Each row of a before or after table is a point. One or more steps were done to the points. Then noise was added and the rows were shuffled. The steps act on columns, c1 being the first. What was done? A step turns or swaps two columns, mirrors them in a line or flattens them onto one, adds a multiple of one to another, or multiplies or shifts one. Angles are multiples of 10 degrees, from the lower column toward the higher: turns from -170 to 170, lines from 10 to 170 but not 90. Use the fewest steps. Two steps may share a column if one is a turn and the other turns, adds or multiplies; they go together, in the order done. Otherwise the lowest column goes first.

Before (13 x 2):
[[-50  38]
 [-13   4]
 [-17  -7]
 [  4   1]
 [-22 -35]
 [-25  30]
 [-12  12]
 [ 73  -9]
 [ 60 -33]
 [ 96 -55]
 [ 65 -27]
 [-29 -44]
 [ 82 -48]]
After, 13 rows:
[[  1 -20]
 [-46  59]
 [ 58 -22]
 [ -1   5]
 [ 18  -5]
 [-82  49]
 [ 38  -8]
 [-93  57]
 [-58  36]
 [-57  43]
 [ 11 -11]
 [-21 -39]
 [-23 -49]]
Steps: mirror c1 and c2 in the line at 60 degrees

Before, 11 rows:
[[ -25   12   47   62  -12  -61]
 [  76   88    1  -13   -9  -47]
 [ -36  -34  -51  -77  -21    2]
 [ -78   14   79   11   -6  -53]
 [ -50  -20   40  -30  -26  -32]
 [ -29    7  -25  -91  -18   41]
 [ -12 -102  -19   23   21   28]
 [  25    6   19  -42  -12   64]
 [ -81  -53  -45   10   26   25]
 [  12   13  -51   17  -46   14]
 [   9   24  -26   -9  -16   -5]]
After, 11 rows:
[[ 20 -11  42  60 -12 -69]
 [ 26 -17 -32 -59 -19  67]
 [ -9 -98 -32 -12  14  10]
 [ 36 117  -4  23 -13 -22]
 [ -7  22  14 -50 -13  63]
 [ 19  26 -31  -8 -21  -2]
 [-86 -61 -10  -1  23   9]
 [  7  17 -77   4 -47  -5]
 [ 10 -48  26   3 -25  -2]
 [ 53 -59  78  32  -7 -40]
 [ -5 -43 -64 -28 -22  35]]
Steps: mirror c1 and c2 in the line at 60 degrees; add 0.5 times c5 to c3; flatten c4 and c6 onto the line at 130 degrees

Before (8 x 12):
[[-39 -66  14  68  67  22  74  13 -14  -5 -18   5]
 [-54 -64 -24  -3  70  10  46  19 -56 -38   9   4]
 [-50 -29  41  16  28  23  74  -6 -25 -67   9   8]
 [-38  51 -25  -5 -44 -15 -55 -11  31  -3  -3 103]
 [  8  58  -6 -71  24  20 -40 -11  62  -4 -13 109]
 [-31  -8  25  27  90  -8  68  21 -40  -9  47 -22]
 [ 16   2 -19 -42  -6   1 -25 -43  51   1  27  39]
 [-47 -17 -13  17  93 -17  51   8  24 -60   3 -34]]
After (8 x 12):
[[  37  -25   50   52   73   10   67  -33   24  -29    7  -71]
 [  20    1  -64 -105   23   13   43  -68   59   -5   25  -51]
 [ -39   -6    9   68  -10   25  -56   -1  -13   41   -2    0]
 [ -80   61   51   62  -41   -3  -51   -7  -42   13  -14  -55]
 [  36   11  -34  -74   89   43   63   -7   52  -19  -16  -24]
 [  53    8   38   17   94    2   -3  -57   57  -16  -23  -29]
 [-110   42  -45   59   25   -9  -68   -9  -12    9   20  -20]
 [  31  -39   26  -80   64  -14   37  -11   64  -18   28  -60]]
Steps: turn c1 and c2 by -30 degrees; turn c1 and c12 by 120 degrees; multiply c3 by 3; turn c3 and c4 by -130 degrees; mirror c6 and c11 in the line at 40 degrees; turn c7 and c9 by 70 degrees; turn c8 and c10 by -80 degrees

Before:
[[  12   -5  -12  -15    2   19  -66   38   40  -46   62  -25   -8  -24
    19  -20   58   -5  -26   32]
 [  -9   38    7  -43  -48   43   37 -101  -35   72  -33   25   55   36
    55    8  -24   32   49  -74]
 [ -21   23  -49    6   16   30  -77  -44   61   17   60   23  -30  -70
   100   48  -14  -22   12   51]
 [  43   37  -39   68   50  -44   -2   17   18  -36   -1  -35   57   37
    12   16  -34   14  -21  -56]
 [  58    9  -24   16   20   -7  -16   70  -12  -41   63  -11   63  -68
    21  -49   -3   11  -46   25]
 [  48    7   85   73   29  -13   32    6   -4  -67    6  -47   44  -26
    -5  -26  -37   37  -35  -61]
 [ -67   12    2  -50  -49   30   37  -87  -21   35  -19   20   65   12
    -8   39  -66  -13   43  -34]
 [ -64   84  -15  -14  -52   78   44  -65    9   60    8   71   -2   24
    66   70  -31  -46   70  -28]
 [   5   43  -43    0   52   36  -46  -44   45  -27   46   32  -14  -64
    41   -3   28  -64  -52   12]]
After:
[[  47  -56  -12  -60 -106   10   18   -4  -27   30  -13   24   68    9
    -5   39  -60   -4   41  -33]
 [ -62   -3   -4   71   62  -53   29  -39   17  -33   -7  -33   29   39
    31   23  -24   20  -27  -53]
 [ -52   28    2   20   65  -22   -9   28   -6  -34   62  -13   59  -81
    27  -50   -3   10  -47   25]
 [ -46   29   30   69   32  -31   48  -34  -11  -67   -2  -53   31  -27
   -71  -33  -30   39  -36  -65]
 [  -3   11   14  -10   30   18  -80   28   42  -53   66  -29    2  -22
    25  -12   61  -11  -22   29]
 [   2  -35   65    1  -19   42 -101  -49   64   10   66   25  -25  -61
    95   50   -6  -26    4   52]
 [  -7 -101   50  -14  -88   76   -6    2   11   55   11   78   22   26
    44   61  -38  -44   71  -24]
 [ -35  -28   25   -1    5   45  -73  -75   56  -33   45   36   -3  -64
    55   -4   34  -73  -55    8]
 [ -25  -32   51  -38 -114   31   11  -26  -42   79  -31   23   56   28
    22    6  -30   36   52  -80]]
Steps: turn c1 and c2 by 140 degrees; turn c3 and c15 by -60 degrees; add 0.3 times c4 to c5; turn c5 and c8 by -50 degrees; add -0.7 times c6 to c7; turn c6 and c13 by 20 degrees

Before (12 x 48):
[[ -6  65 -25 -15 -36   3 -35  33  42  41 -67  34  26 -50 -12  10  63 -11
  -79 -72 -13 -47  44   0  39  51   2  -9 -25  -7  -7 -24   1  45   2  44
   50 -19  21  -8  47 -12  49  33 -62   2  -3  39]
 [ 86  50 -47 -37  -6  26  14  37 -23  41 -36   7 -24   4 -21   3 -41  32
  -39  15 -13  -8 -58  28  10  50  12 -66 -24 -10 -70  70  22 -34 -11 -11
    4  68  41 -22  43 -13  11  20  23  23 -42 -72]
 [-26  10 -12 -61  -8  39  -4  -9  -2  -8 -27 -33  42  19  41   4  13  24
  -96 -14  62 -16  58 -14 -41  15 -26  10   9  31  -2  -7  24 -16   9  -1
  -19  34 -14  -2  64 -26   8  36 -35 -72  19 -15]
 [ 56 -24 -17  34  76 -44   3  36 -28  -4 -36  -8  23  35  33  37  12  57
  -17 -17  68 -11 -30 -65  24 -46 -50 -31  -9  17  48  44 -39  13  19  33
   10  46 -22  55  -6  22 -44  21  15  -3  12 -22]
 [ -9 -20  22 -14  17 -34 -49  19  14 -20 -27 -63 -26 -78 -25 -27  46  46
   -7 -12  62 -69 -45   7  76  17 -49   5  70  10 -50  12  -7  33  40 -48
   15 -34  44  -3 -31 -60  10 -41 -38 -22  68 -25]
 [ -6 -15 -27  26 -19  22  -7 -45  71  20 -45   1 -38  23  73  84  24  62
  -17  20 -25 -29  -3 -66 -35  19  48  13  33 -73 -24  11 -16  12  -7   3
   22   5  72 -50  31   0  24 -19 -17  -7  34  56]
 [-16   8  39 -24   2 -13 -20 -31  28  14  58 -40  73  -3  57 -16  44 -47
   52  54  39 -73 -32  24  52  18 -32   6 114 -16  71  30 -19   5   5  26
   90  37   2  26  51  56  20  -6 -67   7 -40   8]
 [ 47   2  34 -49  58   6 -14   9  10 -16 -51  15   1  -2  36  27 -26  11
  -10 -32 -54 -25  17   4 -29  -8   5 -26  65  -1   4 -41  18  27  12  58
   38  20 -32  25 -34   4  11  13  22  16  31  -8]
 [-36  23  28 -13  75 -44  18 -47 -12 -27 -57  30  46 -27 -34   9  46   0
   13 -51  14 -35 -42   8  -6   4 -11   6   1  43  39  30  -3 -25  32  59
  -11  52  16   4  18 -38 -15  -5 -69 -21  32   3]
 [ 27  -3  -9  -7  33 -12 -59  38  37  24 -42  21  36 -23  16   1   2  41
  -25   4 -15  60  14   0  26 -72  38  15  34   4 -45   5   4  -1  54  -9
  -41  21  48 -17 -15  23  39  59  -8 -56  25  -4]
 [ 33  46   2 -20 -30 -20 -36  -3  57  95   7 -22 -43  -7  20 -16  -2 -46
  -33  35 -17 -44 -24  -9 -32  35 -25 -32  -9   9 -19 -11  85  -8  -7  46
   -1  20 -11  61  35  20  31  43  52   2  -6   9]
 [-12   8  14 -13  21  39 -23  31  86  -9  39  32  19   0  24 -28  68 -17
  -39 -52 -11  34   3  26 121  20 -25  13  18 -36 -16  36  56  42  32   4
   23  18 -35 -34  35  19  10   2  17 -46  36 -31]]
After:
[[-30 -20 -10  60 -12  36  -5 -11   1   0 -24  -8  46  26  46  -2  54   0
  -33 -15  73 -17  57  -8 -45  17 -28   5  19  25  -1  -9  23 -13  10 -10
   -2 -36 -16   1  66 -30   3  38 -33 -72  17 -13]
 [ 81 -35 -48  80  -9  26  10  37 -35  47 -34   2 -23   3 -25   1  -9   8
    8  15 -15  -6 -64  26   8  50  11 -65 -26 -16 -71  70  25 -32 -11 -12
   37  -4  44 -25  41 -10  12  21  23  25 -43 -66]
 [ 49  19  37  40  63   1 -14   3  10 -18 -49   0   0   0  35  28 -18   1
    2 -31 -52 -31  16   4 -41  -2   3 -31  70  -1   6 -50  13  25  12  62
   31 -37 -35  24 -35   9   7  23  18  17  32  -8]
 [ 27 -33  -4  16  38 -22 -63  41  38  22 -35  19  29 -23  16   1  16   1
   -9   3 -23  68  10   1  32 -75  41  16  28   4 -43   5   7   0  56  -7
  -34  10  46 -19 -20  19  45  56  -4 -52  22  -3]
 [ 32 -40   8  27 -28 -25 -37  -1  60  93   5 -34 -50  -2  14 -21  19  -3
   -6  38 -10 -47 -19 -13 -29  28 -27 -34 -14  10 -22  -8  86 -10  -2  55
   27 -10  -5  62  33  18  28  45  51   9  -2   5]
 [ -8 -17 -33 -10 -33   3 -36  30  41  40 -65  25  31 -50 -13  10  82   4
  -53 -70 -16 -48  45   2  38  51  -2 -11 -25 -17  -5 -22  -2  49   0  38
   81 -16  20  -4  46  -9  43  29 -62  -2  -6  32]
 [ 60  26 -18  20  79 -45   5  35 -25  -7 -41  11  26  40  35  38  18  -4
   -8 -14  65  -8 -30 -62  22 -45 -53 -29  -8  20  47  40 -40  14  18  28
   -8  55 -16  54  -7  21 -43  14  19  -1  12 -19]
 [-16   8  12  22  22  41 -22  30  83  -8  35  27  17  -1  29 -29  68   0
  -34 -54 -25  38   4  25 126  20 -27  15  18 -37 -17  33  53  44  30   5
   21  -2 -39 -36  36  15  12  -6  18 -44  34 -32]
 [-11  27 -25  -9 -17  23  -2 -47  79  23 -41  -9 -36  32  72  90  27   0
  -19  19 -29 -27  -9 -59 -37  18  42  11  41 -74 -27  10 -18  20 -12  -4
    9  25  71 -52  27  -1  23 -19 -18  -5  35  53]
 [-16  60  40  45  -1 -19 -23 -28  31  11  61 -25  80  -2  52 -13   8   2
    0  55  49 -76 -29  22  51  22 -34  12 111 -18  65  33 -15   4  10  22
   74   3   2  27  58  58  22  -8 -70  12 -42  16]
 [ -8  21  30 -22  15 -36 -49  18  23 -21 -21 -39 -23 -84 -24 -33  42   6
  -20 -11  81 -72 -42   4  78  12 -47  -6  67   8 -45   5 -13  32  41 -46
   -5 -22  44  -2 -31 -54  13 -37 -48 -24  71 -23]
 [-35 -24  28  57  72 -39  21 -48 -14 -23 -49  34  43 -28 -38   5  33  -2
  -14 -56   1 -35 -45   9  -7   4  -7   6   0  38  41  24   0 -26  34  61
    5  11  14   0  18 -40 -16  -8 -68 -20  27  12]]
Steps: mirror c2 and c37 in the line at 70 degrees; mirror c4 and c38 in the line at 60 degrees; turn c12 and c21 by -20 degrees; flatten c17 and c19 onto the line at 150 degrees; multiply c18 by 0

Before (11 x 64):
[[  22   13  -17    2   20  -49   -6 -112  -12  -46  -41  -52   25   44
   -21  -32  -30   20   -8  -17   -1  -17   50  -24  -60  -28  -18   -4
    30  -37  -75   -6    4  -53   29   11  -33 -103   39  -18  -39   30
    -4    0    9   71  -16   62   90  -61   12  -27   13   38   58  -23
   -36  -28   -9  -35  -24   -4   11  -12]
 [  14   37   40   23   -2   -1  -20  -45   12  -24  -16   21   -7   10
   -27    7   -2   -8  -14  -14   30    9  -33  -23  -29  -14  -13   32
    -3   -5    3   54   26  -44  -18  -11  -19   -5  -22   17   11  -20
   -34  -41    7  -36   45   -3  -40  -38   21   28  -22  -47   -5  -17
   -11  -14  -29   -8  -37  -43   25   34]
 [  -2   26  -29   28   -6  -39   -9 -112  -19   19  -22  -10   25   49
   -51   -4  -16   34  -39    5   11    7   50   38  -42  -25  -78   -7
     2  -34  -45  -10   16  -43    9   -1  -30  -88   62   25  -48   26
     4  -25   28   95  -53   52   35    9    1  -27   34   43   20  -30
   -44  -45  -12  -18   18   -2   38   54]
 [  16  -34   17  -44  -16  -56   -1  -65   13  -48   19   39  -23  -24
   -36   30  -13  -29   51  -23    4  -44   -4   19   24   88   -7  -16
     9  -22  -32  -70   59  -65   17   41    0    4  -45   34  -19   27
   107  -10  -13   19  -22   43  -36   -7  -56   28   60   25   21   22
    31   43  -24   32   -3   49    2  -48]
 [  15    3   16   31   -2   28  -37  -12    9  -27   23   26  -32   51
    -8   -9   -4  -13  -12    5   19   -2    9   16    4   17    1   17
    -5   41   33   43  -17  -22    7  -21   -6   -4  -14   41   -3   -8
   -15  -34  -26  -20   29  -25  -30  -10    6  -15  -45  -76  -18  -22
    30    6  -33    2  -47   -4   29   14]
 [  15    9  -40    5   17  -19    9   13    9   -9   -3  -24  -40   21
     1    2   15  -46   13   -1   55   -5   12  -33   36  -19   10   -8
   -12  -45   38   29   30  -22  -38  -37   -5   -4  -12    5   28  -17
    -9  -62  -19  -17   31  -30  -44  -14   13   16  -19  -49   16   10
   -15  -13  -22  -22  -31    3   14    3]
 [  41   36    5   17  -16  -43   24   32   -4  -16  -19   40  -18   10
   -34   11   19  -12   -7   -2   22   29   20  -18   31  -12    3   35
   -13   17  -15   39   -4  -16  -22  -25  -11   -4  -47   -1   47  -20
    -6    5  -21  -43   19    8   -8  -20   15  -22   -7  -38   -9   16
   -21   10  -27    9  -16   28   19   15]
 [   3  -31  -30  -13  -54  -26   15  -49    2  -61   27  -17    3  -62
    30   29  -53   -8   53  -49   -3  -54   18   43   32   68    5  -70
   -25   13  -47  -41   71  -70    3   76   20  -24  -59   30  -17   40
   121  -34  -26   29  -37   40  -57    1  -18   57   63   52  -20   44
    40   46   -4    1   18   63   15    3]
 [  16    2  -13   22  -40   -8  -22    9  -11   -6   31   57  -27   25
    -2    7  -19  -27  -24   22    5  -21  -45   18   50  -39   20  -18
     6  -33  -14   46  -20   -8  -12   -2   -8  -11   -1    3   18   -5
   -20  -12  -22    8   -2  -13  -59   -4   -4   22  -17  -69  -12   12
    -4   31  -28    8   27  -23   44   24]
 [  12    5  -18  -29  -21    2  -22    3   -3  -18   11   47  -43   -4
    -3   -6   -2   -2   -1  -21   25  -11    7  -24   40    8    5   20
     9  -30  -31   49   -6   32   -6  -50   21   -4  -24   29   37  -34
   -17  -67  -29   -7   20  -19  -51   39   18   12  -56  -63  -21    3
   -21  -25   -3   -7  -13   -3   47   12]
 [   7  -10  -25   21   -2   31   10   20   14  -21  -38   44  -15   -4
    -8   10   22  -19  -17    5   19   15   -5  -30   67  -32   24  -18
     4   -1   -4   83   12    4  -13  -20    8   12  -47   25    9  -37
    -4  -54  -29    9   29  -15   -6   -2    5  -10   -3  -44  -41  -23
   -13   22  -40   35  -23  -31   39   41]]
After:
[[  16    8  -18  -26  -24   -1  -19  -22   -4  -22   11   44  -44   -4
    -6   -7   -1    0   -6  -23   27  -10    6  -23   41    6    5   22
     7  -33  -29   51   -7   32   -3  -27   20   -4  -47   33   41  -34
   -15  -67  -28   -3   13  -22  -55   35   18    9  -57    3  -18    7
   -25  -22   -3  -10    1   -6   48    6]
 [  -9   -4  -25   21    3   30   11    9   14  -17  -42   45  -17   -5
    -6   12   19  -21  -14    5   12   13   -7  -33   65  -34   21  -23
     4    1   -2   85   16    3  -12  -46    9   16  -19   32   11  -36
    -5  -55  -29   16   34  -14   -6    1    5   -5   -5    3  -38  -25
   -12   23  -40   35    1  -40   40   36]
 [   3    4   17   33   -1   27  -33  -27    8  -29   25   27  -34   45
    -3  -13   -4  -16  -14    6   17    0   11   12    0   15   -1   21
    -8   40   33   45  -19  -16    8  -17   -6   -3  -19   59    0   -9
   -11  -30  -24  -16   26  -30  -29  -11    8  -13  -48   -3  -16  -21
    32   12  -35    0   -9   -1   30    8]
 [  62   30    1   12  -13  -35   25   29  -10  -17  -20   37  -13   14
   -30   14   23  -12   -5   -4   21   32   16  -16   30  -11    2   37
   -15   15  -17   41   -1  -12  -22  -48  -15    5  -29    6   46  -17
    -7    7  -23  -46   20    8   -8  -22   12  -23   -6   -2  -10   15
   -24   10  -29   13   -4   29   20   12]
 [  14   37   41   21    1    3  -22  -47   11  -19  -14   30   -8   10
   -25    6   -5  -10  -14  -16   31   10  -35  -18  -29  -13  -17   35
    -8   -3    2   50   25  -46  -21  -26  -18   -3   -5   33   13  -21
   -38  -44    2  -38   40   -5  -38  -40   20   31  -20    6   -7  -17
   -11  -15  -34   -6   -7  -45   23   39]
 [  12  -28  -32  -17  -56  -31   17  -47    1  -65   24  -17   -1  -65
    33   27  -52   -8   56  -47   -8  -54   18   45   34   72    1  -72
   -25   12  -46  -42   68  -71    1  -55   21  -20   74   12  -18   36
   122  -34  -22   26  -35   40  -50   -1  -14   60   61   -2  -23   45
    35   47   -7    5   15   67   11    2]
 [  27   13  -43    7   20  -20   11   -4    5   -6   -2  -20  -37   18
     0   -3   11  -47   13    3   52   -3   12  -34   39  -19   12   -8
    -8  -45   39   30   32  -23  -35  -12   -2   -6  -41   18   30  -15
   -15  -59  -21  -20   31  -31  -45  -16   14   15  -17    4   14    6
   -15   -8  -29  -22   -9   -2   15    3]
 [  44  -34   18  -43  -15  -58   -5  -78   12  -46   14   40  -27  -20
   -35   28  -20  -31   52  -21    3  -51   -4   23   24   89   -6  -18
     7  -22  -35  -71   57  -67   18  -44    2   -3   44   30  -19   28
   102   -9  -18   17  -24   44  -40   -8  -58   32   59   -3   21   24
    32   39  -34   38   11   48    4  -48]
 [  11   22  -31   28   -7  -39   -9 -100  -15   16  -20  -13   22   46
   -53   -6  -17   35  -39    8   10    7   51   42  -43  -25  -75   -9
     1  -32  -41   -7   14  -48    9   59  -30  -85    1   13  -51   23
     3  -25   33   95  -55   53   35    7   -2  -24   34   -5   18  -27
   -46  -43  -14  -18   15   -3   36   50]
 [  51   14  -14    2   20  -50   -9  -99   -8  -47  -42  -53   21   46
   -20  -36  -24   22   -9  -16   -3  -19   49  -23  -60  -33  -15   -7
    33  -41  -72   -3    6  -54   30   44  -36 -101   14   -2  -36   29
    -5   -5    8   68  -16   61   89  -64   15  -29   17    4   60  -20
   -36  -29  -10  -35  -11   -5   10  -15]
 [  17    0  -11   21  -41   -7  -20   -2   -7   -2   33   53  -27   30
    -3    1  -20  -32  -28   30    5  -24  -44   18   56  -41   21  -21
     5  -34  -13   45  -16  -11  -11    0   -8  -18    0   -8   14   -7
   -22  -17  -19    4    0  -12  -62   -7   -2   21  -18    0   -6   12
    -6   35  -33    8   12  -26   45   23]]
Steps: add -0.5 times c6 to c1; add 0.5 times c13 to c8; swap c36 and c39; turn c40 and c61 by 30 degrees; multiply c61 by 0.4; multiply c54 by 0
